Every row gives one point. To make a cloud, some directions were put in groups of two or more. Within a group, all points are equally far from the middle, so they leave a hole (a ring in 2 directions, a hollow ball in 3). The other directions are filled evenly. Then the cloud was stretched, turned, moved and blurred a little. Count the holes, and give their numbers of directions, smallest first.
In the rows, zero is written as 128.

Cloud, 13 rows:
[[140 122]
 [124 181]
 [162 112]
 [142  85]
 [127 168]
 [114  69]
 [179 145]
 [121  61]
 [178 165]
 [140 149]
 [107 123]
 [171 189]
 [109 169]]
Holes: 0

Cloud, 20 rows:
[[126 195  94]
 [145 162  80]
 [114 191 116]
 [121 106 149]
 [122  72  84]
 [113 151 143]
 [ 99 148  84]
 [123 198 125]
 [128 173 140]
 [ 93 124 150]
 [114 107  97]
 [ 87 191 139]
 [164 184 138]
 [156 139 152]
 [142 145 135]
 [152 144 141]
 [166 182 112]
 [117 200  79]
 [158 177  58]
 [176 169 160]]
Holes: 0

Cloud, 28 rows:
[[126  81 146  78]
 [ 84  98 113 118]
 [ 85 122 162 150]
 [112 175 112  85]
 [ 85 160 113 111]
 [118  68 131  96]
 [180 166 136 126]
 [ 73 120 146 128]
 [177  91 168 138]
 [197 130  79  99]
 [182 159  97 144]
 [153 114 126  58]
 [100 175 116  98]
 [ 85 165 132 126]
 [167 107 111  63]
 [137 117 159  63]
 [174  61 129 150]
 [150 120  75 167]
 [151  94 184 137]
 [143 109 142  59]
 [ 82 103 167 126]
 [164 154  91 160]
 [108  99  78 130]
 [ 99  99 182 131]
 [164  59 119 155]
 [129 119  61 134]
 [126  87 152  75]
 [143 101  79 169]]
Holes: 2 (2, 2)

Cloud (52 x 6):
[[145 153 117  61 145  93]
 [111  69 165 178 155 144]
 [125 109 158 192 101 141]
 [ 72 138 153 163 130  91]
 [ 78 150 154 140 157 174]
 [112 178  90 144  90 123]
 [155  79  80 144 169 147]
 [138 137 131  93 127  47]
 [148 157 120 175  89 142]
 [144 149  83  73 152  91]
 [ 83 141 103 147 189 138]
 [113 102  68 128 187 116]
 [148  48 114  99 160 123]
 [122  58 114 123  98  72]
 [106  80  91 191 124 115]
 [123  63  93 118  94 163]
 [173 113 151  79 140 147]
 [119  81  93 189 108 132]
 [162 131  88 120  66 130]
 [132 161  91 168 145  67]
 [101 141 111 143 144 197]
 [166  67  85 111 161 131]
 [122 178 142 162 148  71]
 [134 121 174 174  92 134]
 [119  56 172 140 137 144]
 [181 134 112  73 119 138]
 [173  84 103 122  81  91]
 [140  91  87 123 137 185]
 [128 113 168  86 144 170]
 [129 162 112 167  82 148]
 [125 140 103 134 151 195]
 [119 148  99  85  76  95]
 [136 125  79 106 113  52]
 [127  79 153 114  73 137]
 [ 88 124 122  83  78 115]
 [141  93  93  83 179  85]
 [173 116 114 171 178 144]
 [106 182 147 162 102 124]
 [114  95 123 206 125 101]
 [174 112  93 168 183 111]
 [ 98  48  98 111 131  98]
 [181  77  91 105 154 128]
 [130  42  93 110 148 128]
 [160 166 153 148 163 162]
 [167 124  75 162 151  71]
 [119 152 173  99 170 152]
 [ 63 149 117 153 143 159]
 [144 145 133  73 158  72]
 [126  99 160 187 128  71]
 [184 133 175 113 136 126]
 [140 101 112 108 113  41]
 [141  92  92 126  61 138]]
Holes: 3 (2, 2, 2)

Cloud, 72 rows:
[[135  84 122 129 201 127 157 170]
 [ 70 114 212  84 156 138 146 150]
 [158  78 119  79 136 106 190 168]
 [ 95 110 113 141 140 143 127  60]
 [169  99 184 120  70 162 103 184]
 [116 137 140 200 180 129  59  94]
 [178 141  92  90 202 125  95 129]
 [102 139 143  93 150  99  78 101]
 [139 137 104  88 120 165  89 191]
 [128 175 105 139  88 166 169 154]
 [104 112 113  84 142  97  92  87]
 [151 111 166 186  86 152 129 127]
 [115 196 134  89 121 105  88 153]
 [ 92 121 153 155 115 158 138 157]
 [155 127 175  84  82 112 160 105]
 [145  94 185  94 209 103 114 189]
 [189  94 127 166  75 166 118 133]
 [156 104 182 182 157 109 119 107]
 [102  84 102 181 164 145 144 104]
 [108 158 168  85 166 188  98 135]
 [164  85  87 135  66 146  89 122]
 [162  92 126  78 177 183  93 106]
 [170 127 138 154 185 164 138 143]
 [141 134 186 108 141 120 137 167]
 [190 122 143 173 147 196 130 147]
 [155 101  80 148 120 202 113 180]
 [141 108 130  89 128 126 116 106]
 [126 140 100 151 190 106 132  64]
 [139 125 155 141 163 144 163 121]
 [144 120 180 117 105 166 104 156]
 [152  96 212 105 147 161 134 123]
 [124 127  97 107 187 105 165 101]
 [118 106 162  97 164 178  77 119]
 [143 123 105 106 171 150 153 104]
 [136 101 210 103 181 173 114 156]
 [141 124 157 110 133 170 134  54]
 [136 104 137  47 226 135 143 115]
 [140  89 133 136 107 180 161 131]
 [160  75 132 141 165 198 112 105]
 [165 121 140 115 177 228 147 149]
 [177 127 176 139 159 161  88 210]
 [126  97 130  98 123 102 218 167]
 [ 73  91 176  55 157 109 157 168]
 [134 108 139 129  95  89 155 145]
 [112 172 160  94 123 158  76 118]
 [ 94 111 188  97 166  87 153 172]
 [ 81 134 142  91 193 144  85  60]
 [103 111 159  66 196  99 158  78]
 [107  74 140 120 136 104  58 139]
 [148 158 182 108 186  75 145 151]
 [148 146 151 104 151 123 131  95]
 [135 164 145 122  82 129  59 124]
 [ 87 126 104 124 131 124 169 130]
 [104 139 176 112 116  76  93 156]
 [158 142 201 116 170 114 134 142]
 [155 132 170 130 170 140  71 150]
 [126 144 177  64 143  75 141 178]
 [131 131 118  86  93 229  96 175]
 [107 178 175  98 162  90  85 113]
 [174 115 132  65 128 118 105 103]
 [172  64 149 107 137 122 100 133]
 [166 151 189  85 120 126 134 200]
 [164 123 160 109 147 151 162 102]
 [ 95 169 109 104 205  86 101 142]
 [176 142 174  51 138 176 110 121]
 [100 108 103  94 112 160 102 134]
 [129 155 133  86  86 169 158 105]
 [135 173 121  91  91 160  85 154]
 [115 162 164 116 167 106 138  93]
 [137 104 128 154 125 152  59 116]
 [120  38 165  80 110 175 106 166]
 [146 113 142 170 115 166 136 178]]
Holes: 0

Cloud:
[[139 159 176 120 120 143 145 136 131]
 [109  87 153 140 156 156  56 125 140]
 [162 124 198 124 101 128  94 134 166]
 [125  96 156 109 154 105 148  82 101]
 [ 90 101  99 154 114  69 138 144 169]
 [ 93 144 104 179 185 128 112 130 104]
 [150  90 186 121  87 160 120  97 139]
 [114 156 159 185 173 140 108 116 104]
 [ 82 139 117 131 127  56 149  98  96]
 [111 107 139  81  99 161 134 120 163]
 [113 158 115 132 150 142 117 132 187]
 [123 119 150 105 116 126  86 165 174]
 [102  86 184 167  97 121  92 167  88]
 [139 100 175 182 118 124 154 135  61]
 [ 87  97  72  79 134  97 179 123 169]
 [120 140 174 123 134 160 169 134 135]
 [134 145 125 193 165 130 149 167  92]
 [ 95  91 137 129 155 204 169 149 119]
 [113 164 184  76 123  56  89  85 174]
 [125  23 165  60 106 110 108 118 151]
 [132  68 132 134 115 124 113 111  83]
 [133  75 149  57 139 106 133  66 145]
 [169 152 145 175 189 114 159 113  94]
 [121 149 198  85 156 100  99 145  79]
 [125 189 179 120 101 162 138 118  83]
 [170  80 159  65  98 173 185  95 166]
 [112 161 179 138  75 182  94 101 113]
 [114 160 218 139  87 112 118 105 104]
 [139  98 135 140 130  10 108 134 121]
 [134  89 165  59 119 133  91  77 153]
 [190  94 103 171 158 139 185 173 166]
 [142 138 143 115 123 163 116 180 110]
 [149 133 188 118  65  76 125 139 112]
 [142 126 111 168 159 139  58 104 140]
 [142 194  87 135 150 112  60  96 149]
 [ 61 162 102 150 141 110 145  80 142]
 [ 75 164 157 111 177 102  90 144  99]
 [111 111 167  70 108 145 113 153 140]
 [ 75 149 143  78 114 114  78  71 169]
 [ 44 158 159  72 140  73 170  81 152]
 [106 212 113 103 110 110 103  59  94]
 [138 139 174  60 123 121 239 106 103]
 [129  66 122 158 179  97 114 104  89]
 [158 104 120 141 129 139  84 138  71]
 [112 128 226 144  98 141 141 128 114]
 [101 114 107 182 151  84  92 110 111]
 [ 91 160 126  25  77 133 173 113 124]
 [134 148 162 114  91  68 144  98 150]
 [148 170 171 160 183 101  84 101 101]
 [152 180 182 132 129 122 134 120  74]
 [129 119 104 107 101 141 160 136 173]
 [132  89  83  93 100  76  80  70 128]
 [167  82 160 152  93 155 123 150 156]
 [121 114 226 146 162  90  78 144 111]
 [155  53 143 111 136 146 151 186 146]
 [126 162 107 142 131  70  91 107 122]
 [131  96 127  89 129 102 149  78 118]
 [108 155 123 139 162  94 146 137 175]
 [130  89 162 123 141 108 172 113 169]
 [164 107 178 105 119 152 165  73 137]
 [105  88 137 147 114 190 170  85  96]
 [ 71 188 137  62 122 116 107  66 120]
 [113  48 164 143 128 126 134  89  75]
 [ 84 128 114 159 187 148 133 139 115]
 [ 96  82 159  84 156 123 116 134 143]
 [ 79 112 127  65 159 137 136  99 176]
 [137 130 104 104  76 121 130 118 129]
 [112  94 100 145 123 108 188 107 119]
 [115 121 182 119 133 110 111 110 205]
 [137 186 141 104 108  89 118 101 130]
 [105 159 131 154 176 179 174 130 108]
 [104 142 180 104 106  87 162  87  90]
 [156  72 137 165 100 127 133 150 155]
 [139  34 162 175 108  63 107  70 164]
 [ 98 139 235  76 133  70  82 121 146]
 [ 98 111 158 167 106  63 130  99  89]
 [116 114 147  94 140 117 205  85 177]
 [ 61 148 113 170 142  95 173  89 125]
 [ 97 101 157  94 157 145 152  74 167]
 [110  73 122  69 127  82 106 107 138]
 [ 86 124 192 141  77  91 126 114 102]
 [ 62 180 193  41 103  77 110  79 105]
 [ 79 147 167 118 140  80 136  96 191]
 [117  84 174  72 111 143 171 122 170]
 [130  68 147  79  98 112 141 127 154]
 [ 97 160 177 110 159  42  95 132 112]
 [116 137 129  66 117 183 215 116 165]
 [ 99 107 134 140 115  75 122 149 210]
 [ 89 146 121  82 110 115  62  85 162]
 [164  97 156  85 104  63  96 179 133]
 [ 90 120 167 186 129 118 144 155 123]
 [135 100  82 147 181 120 111 110 123]
 [146 178 141 156 170 122 159 114 135]]
Holes: 0
